Every row gives one point. The points of each table are mixes of a few directions, plus a little noise. How many directions does each table use, and how many do they share? Where both have some left over, give the other angles between the two spaces (their principal angles), to ten degrees, smallest first.

First (6 x 3):
[[ 0.05  0.07 -0.01]
 [-0.42 -0.43 -0.22]
 [ 0.36  0.27 -0.62]
 [-0.39 -0.38 -0.04]
 [ 0.25  0.25  0.43]
 [ 0.15  0.19  0.47]]
Second (7 x 3):
[[-0.11 -0.07  0.33]
 [ 0.37  0.44  0.66]
 [-0.18 -0.24 -0.73]
 [-0.05 -0.08 -0.29]
 [-0.21 -0.19  0.03]
 [-0.10 -0.14 -0.44]
 [ 0.25  0.28  0.39]]
Directions: first 2, second 2, shared 2

First (7 x 8):
[[ 0.38  0.29  0.47 -0.10  0.02  0.23 -0.41 -0.17]
 [-0.43 -0.08 -1.07  0.05 -0.09 -0.30  0.31 -0.39]
 [-0.22 -0.24  0.02  0.18  0.08 -0.16  0.14  0.23]
 [ 0.25  0.02  0.81  0.12  0.16  0.10 -0.39  0.14]
 [-0.17 -0.22  0.18  0.25  0.14 -0.16  0.00  0.18]
 [ 0.59  0.48  0.11 -0.63 -0.30  0.53 -0.02 -0.04]
 [-0.37 -0.24 -0.51  0.11  0.00 -0.26  0.34  0.07]]
Second (9 x 8):
[[ 0.06 -0.17  0.40  0.05  0.39  0.09  0.10  0.00]
 [ 0.18 -0.04  0.10 -0.13  0.50  0.23  0.16 -0.44]
 [ 0.13  0.20 -0.39 -0.22  0.08  0.13  0.06 -0.52]
 [-0.21 -0.32  0.58  0.39 -0.23 -0.28 -0.11  0.92]
 [ 0.05 -0.28  0.59  0.13  0.43  0.06  0.12  0.17]
 [-0.22 -0.09  0.15  0.29 -0.53 -0.27 -0.20  0.72]
 [-0.10  0.44 -0.92 -0.18 -0.75 -0.10 -0.17 -0.20]
 [ 0.19  0.18 -0.36 -0.31  0.28  0.23  0.13 -0.72]
 [-0.02  0.08 -0.14  0.02 -0.17 -0.05 -0.07  0.04]]
Directions: first 3, second 2, shared 1; angles 70
